Rows are points. To make a cloud, some directions were put in groups of two or more. Within a group, all points are equally far from the middle, so they leave a hole (a ring in 2 directions, a hollow ball in 3). The other directions are filled evenly. Then the cloud was stretched, turned, moved and blurred a little. Count the holes, and give their numbers of directions, smallest first.
In the rows, 128 means zero.

Cloud (14 x 2)
[[155 205]
 [171 162]
 [164 136]
 [110  87]
 [ 95  90]
 [169 151]
 [170 154]
 [171 165]
 [124 202]
 [113 195]
 [149 206]
 [ 78 134]
 [ 83 100]
 [ 98  88]]
Holes: 1 (2)

Cloud (21 x 3)
[[109 114  67]
 [134 115  70]
 [ 96 177 135]
 [100  70  98]
 [ 64 164 177]
 [168 177 142]
 [123 112 139]
 [153 122 128]
 [147 109 129]
 [ 62 122 108]
 [ 97 193 118]
 [157 150 180]
 [182 176 110]
 [168 170 183]
 [101 141 150]
 [138 150 187]
 [ 61 180  46]
 [118  70  71]
 [154 204 155]
 [153 199 102]
 [ 45 187 171]]
Holes: 0

Cloud (31 x 4)
[[ 87  95 155  80]
 [203 115 165 119]
 [199 170 109  94]
 [207 118 112  83]
 [191  90  97 126]
 [100  97  89 180]
 [135 133  56 125]
 [168 128  64 106]
 [ 79  62 167 161]
 [100  86 193 165]
 [ 79  60 162 121]
 [197 166 121  82]
 [ 79  74 102 160]
 [128 100  63 134]
 [172 133 150  56]
 [174  86 137 169]
 [111 182 103 148]
 [ 59 129 104 159]
 [121  78 134 191]
 [168 178 134 151]
 [ 67 136 152 109]
 [169 123 194 102]
 [171 100 172  71]
 [198 170 114  90]
 [160 134 118  51]
 [161 109 106  58]
 [112  82 200 149]
 [ 72  61 158 147]
 [102 141 122  67]
 [190 155 165 131]
 [194 119 138  63]]
Holes: 1 (4)

Cloud (71 x 8)
[[120 121 100 151 122 142 170 126]
 [ 70 124 151  97 154 205 141 178]
 [ 96  87 133 207  99 170 179 152]
 [103 132 136 110 157 130 111  63]
 [ 94  92 125  94 125 113 179 138]
 [ 29 124  80 150 145 186 166 164]
 [  7 128 156 121  98 149 167 122]
 [ 80 133 147 182 125 173 188 151]
 [154  93 210 137 117 163 136 140]
 [148  86 153 124 135 152  73 107]
 [173  89 143  62 114 141 144 130]
 [173 155 103 176 116  79 142 133]
 [ 83 106 192 126 196 134 158 125]
 [101 136 154  99 103 215 129 188]
 [ 89 170 133 106  88 170  91 145]
 [114 164 202 168  97 134 136 139]
 [153 187 181 173 124  98  98 138]
 [179  91 125 168  76  97 114 103]
 [ 11 142  92 128 142 182 122 124]
 [150 133 176 169 126 178 187  72]
 [177 127 145 195  57 111 118 151]
 [173 178 155 126 152 143  72 150]
 [108  50 183 176 143 159 141 164]
 [ 69 115 189 123  82 191  65 148]
 [ 90 108 132 186  55 151 143 100]
 [117 115 170 125 156 181  83 157]
 [ 95 119 103 174 173 103  90  65]
 [ 82 167 134 117  59 131 110 110]
 [ 79  93 118 155  88 149  48 163]
 [115 134 193 138 157 124 122  63]
 [142 168 191 132  61 138 103 116]
 [119 125 126 162  50 162  84 122]
 [ 97  77 115 163 104 161 168 186]
 [108 118 111 112  74 141  47 149]
 [ 98 112 135 129 125 190 108  88]
 [202  72 118 125 163 151 107 135]
 [104 131 147  94 111  98 172 175]
 [131 157 155 150 176 168  50 168]
 [166 159  84 133  82 205 109 143]
 [132 143 108 138 101 161 195 108]
 [ 92 105 155 141 137 182 103 131]
 [119  88  80 195 101 165 127 128]
 [ 87 121  92 130 150 113 102 120]
 [ 37 148 108 185 124 208 142 110]
 [196 117 186 196 121 134 104 139]
 [ 92 130  88  76 161 111  89 188]
 [159 139  72 147  93 163 122 197]
 [ 52  65  88 130 153 168 166 137]
 [156 101 169 159  79 165 168 180]
 [ 84  92 107 170 149 154  65 129]
 [ 60 151  96 207 162 197 163 161]
 [147 176  93 160  93 181  75 103]
 [146 144  98 107  81 126  45 113]
 [ 96 133 126 167  97 208 132 194]
 [118 186 129 111 141 185 141 141]
 [ 64 114 130  98 110 186 157 151]
 [ 74 168 148  66 158 152  95 185]
 [ 98 122 149  77 155 212 152 176]
 [ 69  92 115 145  99 157 132 188]
 [ 72 101 139 130 222 176 104 178]
 [131 122 217 121  74 170  96 100]
 [112 129 137  77 161 154 168  84]
 [104 122 165 115 137 122 119  89]
 [155 103 148 195  99 139 140 193]
 [201 111 152 176 102 122 125  92]
 [139 144 126 140 106 117  84 173]
 [ 97  65 148 129 131 139 172 147]
 [101 111 119 142 171 108 167  94]
 [ 89 173 128 129  90 137 201 190]
 [192 140 125  88 162 135 136 147]
 [139 137 181 156 191 146  74 114]]
Holes: 0
